Each row is a point. Each copy is the shape, with its points in the same order, turned, moved and blurred by noise. Some copies are also mirrored. Which?

Shape:
[[-32,-5,72],
[53,-72,-18],
[-36,17,-64],
[-4,42,6],
[14,-36,-18],
[36,-18,5],
[64,14,19]]
Copy 1:
[[-17,53,-89],
[45,-51,-19],
[-70,-2,38],
[-33,60,8],
[8,-30,-13],
[41,-4,-14],
[52,46,0]]
Copy 1 is: mirrored
Copy 2:
[[-9,-49,53],
[-87,66,32],
[-19,11,-75],
[25,7,-1],
[-51,32,3],
[-27,40,28],
[9,63,44]]
Copy 2 is: mirrored
Copy 3:
[[-92,-1,-11],
[13,86,27],
[27,-14,-64],
[-12,-39,-9],
[0,42,-5],
[-5,24,25],
[-2,-1,53]]
Copy 3 is: mirrored

Shape:
[[27,14,-26,57],
[21,51,53,-116],
[-8,-4,6,36],
[-13,15,0,53],
[-4,10,-91,-10],
[-18,30,-7,-35],
[13,-40,-4,-30]]
Copy 1:
[[30,43,-51,24],
[-45,74,100,-49],
[-5,5,-43,0],
[-7,23,-58,-12],
[86,20,-4,-25],
[11,33,24,-43],
[15,-13,39,22]]
Copy 1 is: only turned
Copy 2:
[[18,43,-47,52],
[83,-22,50,-81],
[15,-3,-26,49],
[28,6,-22,70],
[-47,68,13,10],
[14,4,35,12],
[-18,-17,-27,-24]]
Copy 2 is: only turned

Shape:
[[21,34,26,-45,-45,4],
[10,21,1,28,-70,-5],
[-8,54,14,30,-15,-18],
[-48,-51,12,-32,46,-88],
[17,-19,-34,28,3,23],
[21,47,-77,9,-6,27],
[-34,6,-29,-17,25,38],
[-100,-44,15,-32,76,-48],
[-9,-49,64,2,76,-35],
[46,-4,18,-12,24,5],
[60,55,-50,23,2,25]]
Copy 1:
[[-9,64,-34,-20,9,-46],
[15,5,-9,-14,34,-57],
[-29,0,39,-7,-4,-45],
[-49,-41,-46,6,-22,78],
[46,-13,6,29,10,-3],
[20,43,44,39,62,-5],
[10,34,13,74,-6,3],
[-67,-35,-32,64,-65,72],
[7,-28,-26,-6,-85,63],
[39,40,-19,-26,-19,26],
[48,50,60,9,54,-13]]
Copy 1 is: only turned
Copy 2:
[[-57,25,30,-66,14,-8],
[3,44,20,-54,62,-35],
[25,44,13,-50,4,-11],
[25,-98,-3,2,-26,2],
[-10,34,-29,15,50,15],
[-6,65,-54,-53,55,38],
[-26,17,-67,-22,-4,10],
[17,-85,-51,19,-64,-11],
[-4,-40,23,64,-51,13],
[-32,18,19,4,11,43],
[-3,84,-11,-37,50,61]]
Copy 2 is: mirrored
Copy 3:
[[-8,25,66,-7,46,9],
[16,-3,36,50,20,24],
[-41,-25,26,35,20,-13],
[-10,-55,-58,-66,88,-8],
[19,36,-30,35,11,-22],
[26,25,18,26,-35,-66],
[-17,33,-22,-26,-18,-25],
[-49,-40,-93,-87,41,-5],
[-52,10,-74,-16,113,-12],
[-6,48,5,9,68,-31],
[9,36,30,56,3,-73]]
Copy 3 is: only turned

Shape:
[[-24,-3,-37,-40,33,11,-11,17],
[-22,-2,1,71,-7,2,12,-30],
[14,7,45,98,-69,16,-18,-21],
[22,5,-50,-3,21,-88,-17,87],
[-1,35,-50,-23,80,-61,-46,59],
[-25,-7,52,46,-13,42,-4,-38],
[-7,56,-80,-22,25,-46,-38,26],
[-25,-29,11,39,-12,59,36,19],
[-20,17,-29,-77,-11,35,-10,34],
[63,-35,14,-3,-12,19,34,-34],
[22,55,-37,-19,37,-50,19,12],
[9,12,84,39,-6,33,-7,-22],
[56,-15,-72,37,30,0,-49,42],
[-1,-47,40,38,-31,-20,-17,-53]]
Copy 1:
[[0,-15,-3,-28,56,15,-39,16],
[-43,-29,-10,-14,-58,45,-6,41],
[-67,-17,-49,-37,-97,19,54,8],
[77,-83,34,-44,23,-29,20,3],
[95,-48,19,-25,68,23,13,20],
[-67,2,-52,2,-42,51,0,4],
[38,-39,38,-58,70,19,26,49],
[-54,-33,-50,-46,-38,28,-57,-6],
[-32,-11,-13,-65,87,0,-24,-13],
[-39,34,28,-34,-44,5,-29,-43],
[27,-40,64,-46,32,50,15,-1],
[-48,8,-52,-4,-46,61,22,-41],
[70,3,-8,-83,-16,-17,-7,40],
[-55,5,-6,32,-61,-8,14,7]]
Copy 1 is: mirrored
Copy 2:
[[12,-12,-43,-9,-26,-17,-14,9],
[28,22,21,79,-8,18,-31,-5],
[4,-10,73,117,40,8,-46,25],
[39,15,34,-68,-27,1,-67,57],
[6,-20,-33,-54,-67,-3,-89,36],
[-22,-3,-10,114,21,17,-10,5],
[22,-16,12,-49,-64,-47,-59,5],
[55,-4,-28,75,56,-1,13,21],
[-9,-31,-39,-35,8,-58,9,-2],
[16,-47,35,23,27,53,44,-18],
[20,-11,21,-43,-28,5,-70,-36],
[-21,-24,7,83,51,36,-41,4],
[69,-68,36,-2,-54,-9,-30,65],
[-32,17,39,82,1,37,9,30]]
Copy 2 is: mirrored
Copy 3:
[[-34,-16,15,-2,40,41,-20,3],
[21,-52,17,28,-18,-49,2,35],
[16,-30,-15,-4,-66,-100,37,32],
[-2,-5,10,13,93,26,101,-12],
[6,-21,13,-19,95,81,55,24],
[6,-34,-13,-7,-34,-68,-42,43],
[2,-38,19,-6,30,83,56,-12],
[-13,10,45,13,-6,-65,-39,16],
[-44,14,2,-24,14,45,-30,-43],
[-31,18,-50,72,-17,-30,-12,28],
[40,-6,-12,39,39,61,36,-1],
[25,0,-42,-18,-24,-67,-26,52],
[-52,0,30,19,19,27,78,58],
[-22,-65,-48,26,-10,-77,1,25]]
Copy 3 is: mirrored

Shape:
[[-19,9,1,76,40,-62,72,42,-23],
[40,48,50,-2,-24,17,-78,17,-19],
[-51,-37,-26,26,-26,-37,29,44,-42],
[74,14,43,-7,-42,-24,-70,-25,29],
[50,8,-12,-25,18,-16,-76,38,-13],
[-37,-48,-11,44,44,-26,61,34,-1],
[-14,65,19,-41,40,-55,64,-49,-21],
[54,20,-5,-20,-1,-32,57,2,-27],
[-60,-6,-88,57,7,-12,48,52,20],
[24,9,29,-43,-14,-44,-91,30,26],
[35,1,41,-27,0,28,-24,12,8],
[13,22,-8,-8,46,-38,25,-80,-48]]
Copy 1:
[[-45,16,-81,5,57,72,-44,57,-64],
[15,-70,16,32,12,-1,18,-41,13],
[-26,31,-34,-52,-1,99,-17,12,-34],
[15,-44,2,18,16,-38,85,-26,-21],
[-57,-51,17,-20,5,-26,8,-32,-5],
[-44,26,-69,-21,-17,55,-42,66,-59],
[34,9,-13,-35,89,-16,-34,93,-7],
[-37,30,-8,-1,56,9,19,60,14],
[-46,80,-21,-13,-8,64,-71,8,-92],
[-13,-76,36,-31,1,-16,42,-21,-43],
[-3,-38,9,19,-28,-11,19,23,7],
[18,26,-64,-47,59,-40,-21,43,19]]
Copy 1 is: mirrored
Copy 2:
[[-8,-72,-59,-22,8,-30,19,59,-55],
[41,74,39,26,-7,-9,41,-26,-31],
[-38,-35,-66,20,-36,4,-25,-2,-39],
[46,84,7,0,-7,2,66,-38,41],
[15,20,49,-23,7,4,44,-71,-22],
[-11,-66,-43,-39,10,5,-33,45,-27],
[-12,-55,39,25,-27,-68,35,60,63],
[-44,-18,10,11,-22,8,72,34,17],
[-14,-66,-40,-59,-83,8,-41,37,-72],
[8,67,15,-25,3,-33,26,-80,3],
[-4,54,33,9,10,17,12,-5,17],
[35,-65,25,53,-23,-12,44,21,58]]
Copy 2 is: mirrored
Copy 3:
[[38,-15,-74,67,-59,44,27,22,-59],
[-52,-25,18,-79,9,23,34,6,20],
[97,2,-42,12,-27,-2,20,58,-18],
[-49,-44,82,-35,-10,14,-4,-7,5],
[1,0,12,-53,22,58,-11,-53,12],
[62,27,-56,71,-70,15,-7,19,-14],
[-68,24,-51,61,19,-15,-10,31,-73],
[-10,-46,-50,19,3,6,-51,14,-37],
[96,9,-73,83,-10,11,43,2,37],
[-12,-11,77,-25,22,58,-18,12,11],
[-30,-12,9,-25,-26,35,-34,7,35],
[-22,30,-20,19,-13,-42,-6,-26,-69]]
Copy 3 is: only turned
Copy 4:
[[16,-44,14,49,-80,-2,-13,-83,-3],
[3,29,-87,-50,9,19,10,16,40],
[-49,-11,57,10,-54,-26,-9,-33,30],
[6,-30,-67,-87,58,24,18,11,-6],
[8,-16,-41,-7,18,20,-13,64,41],
[32,-8,72,37,-57,-10,-13,-52,-2],
[-25,6,-46,50,4,-8,-44,-48,-95],
[-8,-28,-21,32,41,-14,-32,-53,-5],
[-11,-24,62,70,-60,-49,69,-30,13],
[4,-20,-50,-63,5,-12,-13,70,11],
[30,37,-29,-31,31,-4,-10,3,17],
[-35,2,-11,39,24,59,-28,-35,-67]]
Copy 4 is: mirrored
